Rows are points. Each copy is the shape, with its points in the same order, turned, moved and blurred by noise. Say if it was mirrored as well.
In the rows, 128 means zero.

Shape, 5 rows:
[[122 125]
 [111 197]
 [106  99]
 [131  97]
 [108 125]]
Copy 1:
[[135 140]
 [167 204]
 [102 129]
 [119 108]
 [124 145]]
Copy 1 is: only turned
Copy 2:
[[140 133]
 [ 71 134]
 [163 154]
 [173 128]
 [141 149]]
Copy 2 is: mirrored

Shape (9 x 4):
[[108 151 130 131]
 [123 108 103 137]
 [144 111  57 151]
 [110 161 118  71]
 [124 150 104 123]
 [110 129 113 149]
 [170 163  61  73]
 [135 147 137  93]
 [155 124 140 100]]
Copy 1 (9 x 4):
[[127 137 112 132]
 [141  90 116 125]
 [166  69  72 105]
 [103 157 123  79]
 [132 134 107 109]
 [133 110 103 138]
 [160 133  93  26]
 [136 146 144 101]
 [160 130 154 101]]
Copy 1 is: only turned
Copy 2:
[[106 131 155 136]
 [128 109 118 117]
 [133 101 116  62]
 [ 91 182 126 135]
 [109 140 140 109]
 [113 102 141 123]
 [123 196 116  57]
 [127 166 138 141]
 [155 156 125 140]]
Copy 2 is: mirrored

Shape:
[[149  74 146 102 140 143]
 [106 173  93 115  83  99]
 [144 132 117 111 106 118]
 [127  97  39 138 144 125]
 [129 140 139 119  98 158]
 [142 142 130 124 120 168]
 [ 73  76 117  59 132 142]
 [161 103 116 120 110 117]
 [110 200 113  77 126 109]
 [122 139 158 136 153 150]]
Copy 1:
[[126  66 126  96 150 126]
 [121 192 109 136 104 112]
 [137 132 122 115 115 117]
 [159 118  37 135 136 145]
 [108 128 146 129 121 149]
 [126 123 145 134 132 161]
 [ 82 118  86  63 185 126]
 [144  99 115 112 108 115]
 [146 205 145 114 149 115]
 [123 112 154 153 169 131]]
Copy 1 is: only turned
Copy 2, 10 rows:
[[171 103 128 131 132  83]
 [ 71 163 110  93 127 163]
 [123 141 127 107 142 138]
 [119  90  69 108 202 143]
 [151 135 127 129 109 158]
 [157 142 120 137 128 159]
 [119  84  77 112  93  80]
 [133 119 138 109 153 130]
 [101 198  99 106 128 134]
 [138 148 125 180 131 129]]
Copy 2 is: mirrored
Copy 3:
[[112  75 120 122 128 164]
 [173 166 142 146  99  86]
 [141 133 121 132 101 135]
 [193 108  85 179 152 139]
 [124 136 165 146 109 148]
 [132 140 157 147 131 167]
 [173  40 163 113 128 121]
 [132 117 100 136 101 145]
 [181 173 166  92 123 107]
 [105 132 158 130 169 139]]
Copy 3 is: mirrored

Shape (12 x 9):
[[112 176 123 160 148 110 131 115  94]
 [ 88  94 111  72 125  70 165 147 104]
 [128 108  74  98 163  82  84 110  89]
 [159 114 119 153 118 132 110 155 114]
 [134 151 156 128  88 149 124 128 112]
 [118 115 140 146 152  89  75 147 111]
 [166 143 162 139 149 129 130 110  93]
 [105 149  82 129  88 165 149 142 139]
 [125 173  71 117 110 111 124 155 139]
 [141 156 109 110 107 138 168 154 149]
 [134 108 160  70 166 123 137 163 152]
 [116 146 160 128 150  82 162  79 165]]
Copy 1:
[[109 169 160 124 143 118 131 144  82]
 [128 138 105 109  96  33 105  85 113]
 [148 149 119 161 153  93  87  52  73]
 [142 109 137 166 124 131 104 140 111]
 [111 136 123 126  77 144 124 145 112]
 [ 93 117 161 162 131 112 101  87 109]
 [138 116 169 120 120 139 159 126  92]
 [129 164  82 122 113 117  93 182 123]
 [144 184 120 125 122 116  59 140 117]
 [158 144 119  93 109 111  96 160 143]
 [119  83 126  71 124 107 104  84 152]
 [113 172 141 108 134 102 181 105 157]]
Copy 1 is: only turned
Copy 2:
[[113 139 121 110 140 109 121 106  55]
 [134  56  89  88 136 118 100 167 136]
 [125  94 140  77 212 144  87 119 110]
 [116 123 168 150 160 124 141 153 107]
 [145 153 167 126 103 110 137 134 116]
 [ 94 135 136 138 172 123  73 134 114]
 [123 117 165 144 126 107 126  81  99]
 [175 147 123 111 138 137 177 173  93]
 [156 138 119  97 181  87 148 168  86]
 [173 117 121 132 142  88 172 154 110]
 [174  93 110 172 150  95  97 129 158]
 [116 133  70 117 130  92 140  76 142]]
Copy 2 is: mirrored
